Every row gives one point. Each copy is the shape, with its points in the same order, turned, moved and blurred by noise. Is it also mirrored, or only turned?
In the rows, 128 means zero.

Shape (6 x 2):
[[140  96]
 [ 81 139]
 [170  84]
 [117 154]
 [ 74 165]
 [114 126]]
Copy 1:
[[141  92]
 [ 77 120]
 [173 101]
 [104 143]
 [ 53 146]
 [112 114]]
Copy 1 is: only turned
Copy 2:
[[151 112]
 [109 180]
 [152  89]
 [ 86 142]
 [ 86 191]
 [120 146]]
Copy 2 is: mirrored

Shape:
[[159 101  91]
 [ 82 158 167]
 [125  56 104]
 [130 177 138]
 [129 172 183]
 [108  75 136]
 [122 124 131]
 [138 134  96]]
Copy 1, 8 rows:
[[134 187 130]
 [112  73 164]
 [ 77 192 144]
 [152  91 129]
 [125  65 111]
 [ 73 152 147]
 [108 137 142]
 [150 151 143]]
Copy 1 is: only turned
Copy 2:
[[ 87 106  84]
 [189 144 152]
 [ 86 154  70]
 [162  90 150]
 [158 112 193]
 [107 176  98]
 [123 132 121]
 [123  90 105]]
Copy 2 is: only turned

Shape (9 x 3):
[[146  92 134]
 [110 192 139]
 [104 100 114]
 [143 121 121]
 [107 130 142]
 [133 204 114]
 [ 88 153 122]
 [149 145  33]
 [138  99 126]]
Copy 1, 9 rows:
[[111 117 101]
 [175 110 176]
 [107 142 139]
 [120 104 132]
 [139 137 146]
 [159  80 195]
 [147 138 177]
 [ 64  76 202]
 [104 121 121]]
Copy 1 is: mirrored
Copy 2:
[[116 100 140]
 [111 199 101]
 [132  98  93]
 [132 129 132]
 [104 134 102]
 [141 207 117]
 [116 156  82]
 [217 142 110]
 [126 102 135]]
Copy 2 is: only turned
Copy 3 (9 x 3):
[[142 156 113]
 [182  70 163]
 [110 123 127]
 [150 141 138]
 [145 103 122]
 [190  91 194]
 [136  81 150]
 [120 156 225]
 [137 148 123]]
Copy 3 is: only turned

Shape, 9 rows:
[[185 138 175 118]
 [ 81  90 142  68]
 [102 132 117 174]
 [ 91 116 132  93]
 [124 126  99 182]
 [129 137 162 117]
 [156 132 101 119]
 [174  96 116 142]
 [214  96 128 179]]
Copy 1:
[[100 131  85  60]
 [115 182 100 180]
 [110  95 161 140]
 [119 164 125 160]
 [119  72 151 129]
 [101 150 119 102]
 [161 125 113 108]
 [136  89  83 115]
 [124  39  73  79]]
Copy 1 is: only turned
Copy 2 (9 x 4):
[[ 94 151 184 116]
 [100  61 122 177]
 [137 127  88  93]
 [101  89 107 158]
 [163 140  91  98]
 [ 84 126 142 124]
 [137 159 125 147]
 [166 146 160 127]
 [179 167 188  91]]
Copy 2 is: mirrored

Shape, 11 rows:
[[208 118 106 104 167 125]
 [195 107  96  91 146 108]
 [141 132 161  92  63  69]
 [170 144 136 112 119 131]
 [123 163 168 133 103  85]
 [146 112 184 167 171 180]
 [129 157 151 131  99 103]
 [113 134 148 144 146 182]
 [102 128 177 139 186 156]
 [169  75  84 145 168 118]
 [111  96 148 136 160 161]]
Copy 1, 11 rows:
[[ 78  59 151 142 127 139]
 [ 79  78 155 142 141 113]
 [120 183 136 153 107  71]
 [120 102 131 140  94 117]
 [153 171 138 158  96 130]
 [119  99  70 121  88 204]
 [154 148 129 151 104 121]
 [156  98  87  92  95 167]
 [134 126 107  87  97 205]
 [101  69 121 134 182 156]
 [129 114  88  84 128 173]]
Copy 1 is: only turned
Copy 2 (11 x 6):
[[176 106 184  68 144 123]
 [162 120 204  81 136 139]
 [ 74 201 178 102 111 132]
 [141 151 149  92 140 121]
 [ 84 178 147 119 127  84]
 [111  71  82  93 157 103]
 [101 172 143 125 129  99]
 [124 107  95 138 171 116]
 [ 92  86 112 124 193  89]
 [157  63 186 118 118 132]
 [104  80 123 132 167 131]]
Copy 2 is: mirrored
Copy 3:
[[116 132 128  51 142 156]
 [122 156 120  57 122 144]
 [133 213 163 145 165 114]
 [108 140 162 103 148 146]
 [160 169 186 162 152 130]
 [113  65 137 150 161 201]
 [144 154 184 153 141 139]
 [112  77 151 161 125 158]
 [147  62 131 159 155 154]
 [129 135 100  81  85 185]
 [122  84 114 160 124 159]]
Copy 3 is: mirrored
Copy 4, 11 rows:
[[101 113 150  46 173 111]
 [113 132 164  45 147  96]
 [ 82 197 166  85  67 138]
 [100 163 140  82 145 140]
 [ 96 164 125 105  84 173]
 [ 94  99 115 167 176 129]
 [114 167 132 106 102 168]
 [129 142 102 152 163 129]
 [105 112  68 145 139 126]
 [153  80 169  77 144  93]
 [130 121 110 143 143  97]]
Copy 4 is: mirrored

Shape:
[[ 96 134 165 115 132 138 176 141]
 [116 119 103  85 117 140 153 172]
 [196 165 134 146 123  92  84  65]
 [ 85  84 138  93 103 178 169 114]
 [192 128 135 144 129  75  52  81]
 [ 97  85 127 144 120 128 173 116]
 [150 130 158 146  91 153 113 133]
 [155 105 162 147 141 116 132 166]
 [201  95 173 128 110  84  83  71]
 [209 111 125 121 102  96 111  81]
 [ 85 110 175 103 107  96 123 155]
 [105 131 119 160  87 122 125 162]
 [ 92  85 132 113 147 173 132 119]]
Copy 1 (13 x 8):
[[116  75 118 115 135 134 116 166]
 [121 130  73 126 149 148 150 146]
 [140 196 176 134  37 153 113 137]
 [147  66 116 160 162 134 160 135]
 [114 197 177 122  24 152 153 121]
 [120 100 140 151 141  99 161 171]
 [117 119 126 136  83 108 111 103]
 [ 80 115 104 122  68 115 144 157]
 [152 148 172 120   7 135 170 127]
 [161 175 142 150  36 132 156 140]
 [106  93 125  66 122 124 164 129]
 [ 90 143 115 117 132  88 125 117]
 [ 99  84 133 164 143 156 166 138]]
Copy 1 is: mirrored
Copy 2, 13 rows:
[[ 93 181 146 114 110 146 156 114]
 [108 140 155  91 120 120 172 171]
 [181  86  82 191 123 146 101 123]
 [119 157 151  81  79 112 197  94]
 [184  95  42 187 126 120 117 143]
 [140 181 139  99 105  89 148 107]
 [150 144 127 174 127 129 187 122]
 [145 188  98 140 141 140 161 158]
 [196 127  46 180  78 133 140 134]
 [205 107  94 160  88 132 128 151]
 [ 75 174  99 143  93 107 164 146]
 [117 157 147 161 144  81 161 145]
 [123 147 112  78 126 113 191  95]]
Copy 2 is: mirrored

Shape, 14 rows:
[[140 161 104 147 101  84  74 122]
 [173 158 120 188 171 122  94 103]
 [139 129 172  97 168  69  96 107]
 [154 166 129 146 177 120 130 164]
 [145 125 138 170 167  92 119  66]
 [135 159 141 148 120 181 124 169]
 [141  36 111 115 146 116 130 124]
 [144 138 144  70 156 171 133  78]
 [160 146 165 175 151 124  83 134]
 [153 121 139 138 124 105 185  88]
 [ 76 114 112 174 142  68 121 121]
 [128 150 111 108 143 102 137  86]
 [152 199 156 121 215 144 117  87]
 [145 130 155 123 171 156 166 118]]
Copy 1 (14 x 8):
[[ 90 165 108 112 104 151 155  58]
 [102 129 184  65 130 126 143  70]
 [133  67 105 124 146 126 155  53]
 [ 85 116 154 105 139 107  82  81]
 [146 106 148  66 115 122 164  89]
 [ 96 166 175 155 161 133  90 115]
 [102  81 114 127 100 125 164 179]
 [145  80 151 132 177 196 123 120]
 [104 136 174 117 151  99 151  66]
 [161 124 109  78 150 127 124 141]
 [147 135 115 117  53 104 131  89]
 [141 113 115 101 124 173 119 101]
 [137  76 191  86 177 160 101  47]
 [147  92 166 111 170 127  95 134]]
Copy 1 is: only turned
Copy 2, 14 rows:
[[127  93 146 148 117 202 129 103]
 [111 108 125 195  96 166 189 136]
 [168  76 168 133 107 140 142 183]
 [113  99 108 167  59 127 128 148]
 [156 106 134 197 139 158 175 163]
 [ 98 126  87 123  89 108 141  93]
 [107 129 117 127 181 139 113 209]
 [177 175 126 104 104 115 172 168]
 [108  80 133 157 102 137 183 127]
 [187 114  66 162 141 149 132 162]
 [134  97 154 204 158 140  86 132]
 [180 144 132 154 111 161 121 153]
 [170 139 146 173  42 112 195 157]
 [152 137  87 146 100  94 153 170]]
Copy 2 is: only turned
Copy 3, 14 rows:
[[153 153 128 168 147 115 176 145]
 [ 73 104 110 202 146  76 146 119]
 [180 103  99 140 125  63 114 144]
 [119 111 159 197 102  71 113 110]
 [ 93 112  90 132 146  60 131 139]
 [ 97 131 154 191  94 148  96 131]
 [124  86 150  70 159 129 125  90]
 [120 137  75 134  91 112  69  89]
 [110  87 119 197 128 101 127 154]
 [ 89 135 118 101  87  80 140 125]
 [125 147 161 119 185  73 132 168]
 [135 164 101 131 112  82 120 111]
 [108 133  81 208 100  40  68 102]
 [ 88 101 124 140  80  92  76 112]]
Copy 3 is: only turned
